Each row is a point. Each copy is the shape, with its points in the same order, turned, moved and blurred by noise. Say if it was mirrored as well.
In the rows, 128 means zero.

Shape (9 x 3):
[[149  94 118]
 [169 137  72]
 [108 145  97]
 [113 134  91]
 [141 155 164]
 [145 107 151]
 [103 182 151]
 [110 149 141]
 [128 103 115]]
Copy 1 (9 x 3):
[[127 107 105]
 [ 80 150  86]
 [130 172 124]
 [133 165 110]
 [108 128 177]
 [129 100 141]
 [127 173 191]
 [133 153 160]
 [137 125 111]]
Copy 1 is: mirrored
Copy 2 (9 x 3):
[[130 100 167]
 [171  70 130]
 [124 108 100]
 [121  98 109]
 [152 167 136]
 [133 140 169]
 [140 166  88]
 [126 150 118]
 [114 106 153]]
Copy 2 is: only turned

Shape (7 x 4):
[[119 124 145 174]
 [163 168 148 108]
 [162 126 140 153]
 [122 110 105 138]
 [130 151  80 108]
 [110 152 135  83]
 [ 95  88 162 137]]
Copy 1 (7 x 4):
[[126 112 141 158]
 [143 141 155  78]
 [145 146 156 141]
 [133 151 101 146]
 [157 145  81  98]
 [101 141 107  75]
 [ 72 143 128 159]]
Copy 1 is: mirrored
Copy 2 (7 x 4):
[[113 113 165 149]
 [155 163 126  95]
 [142 110 149 118]
 [123 108 114 155]
 [154 145  89 158]
 [112 166  93 119]
 [ 65 105 137 128]]
Copy 2 is: only turned
Copy 3 (7 x 4):
[[ 94 105  76 119]
 [129 155 120  69]
 [131 110  85  91]
 [135 120  93 147]
 [151 175 104 140]
 [115 160 151 123]
 [ 94  80 125 143]]
Copy 3 is: mirrored
Copy 4 (7 x 4):
[[146 102 112 178]
 [142 114 163  99]
 [164  96 117 133]
 [141 126  88 137]
 [ 98 130 100  96]
 [115 163 147 117]
 [174 158 108 175]]
Copy 4 is: mirrored

Shape (14 x 8):
[[143 167  93 102  82  99 122 113]
 [126 140 147 141 151 131 116 134]
 [ 70 185 130 106  94 171 130  85]
 [138 145 116 173 171 169  93 128]
 [134 136 131 101 135 104 103 131]
 [ 99 171 132 158 159 154 123 154]
 [136 192  94 110 126 127 155  73]
 [122 140  75 104 119  86  90 130]
 [103 184 167 131 140 158 128 132]
 [150 131 106 109 146  91 114 123]
 [136 150 143 182 140 144  93 119]
 [157 159  82  82  97 118 133 123]
 [125 121 110 100 111  80 164 134]
 [130 108 121 113 135 121 123 145]]
Copy 1 (14 x 8):
[[161 152 128 106  81 106 122 166]
 [116 105 133 135 138 138 105 122]
 [103 179 138  97  62 162 129  93]
 [148 123 137 170 157 163  96  93]
 [133 119 120  99 130 113  92 143]
 [121 104 115 143 130 186 125 109]
 [168 141 168 102  81 122 149 110]
 [173 138  83 102 117 100 107 147]
 [ 98 111 145 117 105 180 109 112]
 [159 111 126 108 138  94 108 142]
 [129 116 137 177 122 149  86 112]
 [168 161 141  91 112 114 136 169]
 [122 119 114  99 118  80 153 164]
 [119 131 116 117 156 112 120 145]]
Copy 1 is: mirrored
Copy 2 (14 x 8):
[[141 144 139 123  79  95 154  71]
 [119 147 137 133 139 122 123 149]
 [113 197 166 130 140 168 154  60]
 [130 176 119 159 144 124  72 145]
 [118 137 137  96 116  99 132 123]
 [119 187 137 148 119 156 116 160]
 [180 181 122 132 129 120 165  75]
 [109 151 102 100  79  89 127  91]
 [124 182 176 136 139 152 142 142]
 [137 132 109 106 113  87 134 123]
 [112 162 139 175 143 109 103 139]
 [167 134 136 104  80 113 137  73]
 [130 105 111 107  93 126 176 111]
 [116 116 122 106 117 127 120 125]]
Copy 2 is: only turned
Copy 3 (14 x 8):
[[136 155  82  96 131  87 108 117]
 [109 149 155 132 131 143 133 141]
 [102 222 100 126 100 147 118  72]
 [113 180 161 150 181 159 124 156]
 [ 94 126 122 109 133 119 124 133]
 [111 188 140 150 124 159 149 163]
 [133 207 119  65 138 110 133 106]
 [ 91 143  88 119 154  75 126 141]
 [111 184 139 126  95 175 126 134]
 [105 127 128  97 155  97 136 140]
 [124 173 169 153 147 141  99 149]
 [138 146  71  84 149 107 129 115]
 [130 121 113 106 112  82 168 111]
 [109 119 125 133 144 123 152 123]]
Copy 3 is: only turned

Shape (13 x 9):
[[159 164 118 130 153 104 135 107 134]
 [141 106 126 183  76 133 166 167  73]
 [107  90 164 147 143 133 104 118 125]
 [138  74 124 108 143 105 121 117 115]
 [127  95 149 135 190 145 150 110 112]
 [118 154 179  98 113 152  95  73 159]
 [110 157 150 119 133  93 150 125 120]
 [114 133 112 133 132 156 113  90  87]
 [139 114 149  69 135 141 115 106 119]
 [121 129 126 145 110 141 138 103  79]
 [120 136 112 136 123 173 161 106 157]
 [158 130 137 136 149 125 106 198  82]
 [ 93 101 106 127 115 106 114 103  84]]
Copy 1 (13 x 9):
[[129 129 112 122 116  89 133 115 139]
 [195  94 111 105 210 149 141 150 179]
 [126 123 168  99 178 148 135 122  97]
 [129 133 139  51 142 140 117 132 123]
 [ 91 110 149  80 164 136 144  86 140]
 [157 161 174 149 115 141 123  74  86]
 [144 122 110 121 119 143 173 120 122]
 [133 116 111 123 160 155  88  93 122]
 [135 173 145  90 122 159 118  93 129]
 [161 108 106 114 170 154 113  99 134]
 [144  91 167 140 125 140 109  97 164]
 [117 171 109 113 194 136 147 165 166]
 [148 103 102  85 150 170 103 133 100]]
Copy 1 is: only turned
Copy 2 (13 x 9):
[[129 174 147 161 150 131 115 111 101]
 [105  84 168  85 101 173 131  89  87]
 [152  95 110 142 124 122 123 105 167]
 [138 132 123 126 107  76 151 106 125]
 [188 140 115 119 148 128 149  83 146]
 [114 146  62 165 144 146  97 151 168]
 [102 168 155 127 137 146 143 110 156]
 [133 107 125 119 176 112 116 143 127]
 [134 157  93 128 121 101 126 154 143]
 [106 113 136 105 154 135 121 112 108]
 [124 134 107 151 158 168 173 142 103]
 [171 119 186 116  85 131  94 132 114]
 [107  98 149 113 149  85 138 120 137]]
Copy 2 is: only turned
Copy 3 (13 x 9):
[[145 162 157  97 116 127 122 176 126]
 [133 119  58 133  91  42 110 131 100]
 [103 128 118 152 169 111 106 135 146]
 [146 105 118 150 163 119 117 190 135]
 [ 86 119 156 139 165  88 137 170 124]
 [134 138 164  90 178 158  91  96 131]
 [122 135 119  71 139 109 128 156 152]
 [127 163 119 125 169 119 134 146  83]
 [135  94 148 110 164 148  94 156 109]
 [129 150 101 114 157  87 129 143  91]
 [141 133 155 121 124 114 166 106 105]
 [ 78 117  88 126  80 123 102 180 109]
 [145 143  75 129 181 112 138 165 119]]
Copy 3 is: only turned
Copy 4 (13 x 9):
[[129  98 112 124 160 130 100 126 164]
 [166 176 171 100  97 149 154 109 117]
 [ 93 135 135 164 127 124 131 160  95]
 [133 100 112 137 134 159 115 154  79]
 [ 85  98 147 118 162 144 146 163 104]
 [ 68 134 110 139 129  80  49 162 125]
 [121 157 121 128 173 150  93 145 145]
 [ 95 130 109 105 144 106 124 103  95]
 [114 111 108 106 147 113  78 175  86]
 [112 148 136 103 136 125 118 102 101]
 [ 76 125 112  84 103 133 118 140 153]
 [187 139 124 124 157 103 165 164 118]
 [118 149 100 136 139 152 115 103  72]]
Copy 4 is: mirrored

Shape (15 x 11):
[[154 115 133 137 135 125 157  99 151 100 157]
 [ 98  95 129 155 131  79 134 180 109 152 158]
 [109 174 158 136 144 130  91 136  95 164 107]
 [125 125 106 148 149 112 160  80 109 117 148]
 [169 145 168 158 142 164 132 112 108 169 111]
 [ 97  97 132 139 129 115 131 103 165 113 154]
 [114 108 115 126 173 102 147 118 145 121 138]
 [159 179 156  94 149 185 153 110 106 143 113]
 [131 168 155 135 138 163 158 100 132  99 110]
 [148 176 161 130 122 136 138 128  89 138  85]
 [ 90 113  88 168 122 117 131 162 129 167 131]
 [141 143 166 108 111 150 123 118  93 172  72]
 [129 117  99 124 136 117 104 123 124  91 155]
 [129 132 167 120 140 184 149  89  97 108 126]
 [142 169 141  95 126 142 154  65 128 103 171]]
Copy 1 (15 x 11):
[[149 125 122 125 156 137  91 111 135  75 143]
 [119 119 128  68 149 101 183 162 144 109 156]
 [130 160 153 110  80  96 145 125 132 169 147]
 [142 117  81 120 134 117 123  81 135  91 126]
 [165 120 179 142 109 137 132  85 134 148 141]
 [112 150 110 103 133 151 115 129 146  66 166]
 [117 157 109 101 145 116 128 112 156  81 110]
 [153 159 176 190 118  96 113  75 124 136 127]
 [179 167 135 165 110 118 114 100 123  94 139]
 [164 126 172 146  84  99 137 113 102 140 123]
 [108 114 106 121 123 136 192 171 155 119 146]
 [120 133 195 143  77 128 146 105  98 141 131]
 [120 147 100 105 158 123 101 138 121 124 130]
 [165 178 145 145 127 132 126  60  96 113 157]
 [131 144 110 160 131  87  66  77 120  92 164]]
Copy 1 is: mirrored
Copy 2 (15 x 11):
[[149 119 126 133 135 180 138 157 145  80 128]
 [138  73 105 181 157 129 112 166 136 164  92]
 [120 125 165 116 118 109 116 117 141 185 115]
 [129 106 141 151 151 151 171 120 139  89 107]
 [146 165 155 111 104 160 112 121 160 142  72]
 [108  84 101 145 152 158 113 140 145  94 140]
 [123 101 113 121 177 145 147 153 130 111 114]
 [143 192 154  99 111 183 150 118 124 155 116]
 [111 130 154  97  91 191 151 129 133 119 127]
 [131 145 158 107  81 140 154 137 142 170 104]
 [136  78  92 160 134 119 109 119  98 140  77]
 [117 176 121 114  86 126 135 127 161 175  99]
 [132 122 135 157 150 129 132 161 105 102 149]
 [ 92 167 159 135 116 192 140 132 138 124 120]
 [146 140 153 139 133 190 171 114 150 111 177]]
Copy 2 is: mirrored
Copy 3 (15 x 11):
[[102 111 137 142 143 127 146 106 166 115 152]
 [193 113 130 142 106 115  79 142 121 122 164]
 [170 186 170 155 141 155 127 140  86 137 110]
 [130 101 124 133 170 139 156 117 119 113 165]
 [153 142 179 173 149 184 159 134 148 154 109]
 [108 113 138 122 111 102 134 120 125 143 166]
 [125 107 146 125 167 100 113 129 127 131 154]
 [121 160 209 133 172 184 155 129 142 100  99]
 [ 82 143 169 156 152 162 154 144 127 105 125]
 [146 153 169 173 147 169 148 147 113  99  85]
 [169 114 115 109 115 148  96 164 111 152 142]
 [163 137 197 153 127 161 161 137 108 127  65]
 [119 127 121 121 138 128 103  80 115 119 140]
 [103 122 203 154 142 177 160 106 116 111 140]
 [100 154 162 115 155 140 185  94 144  80 149]]
Copy 3 is: only turned
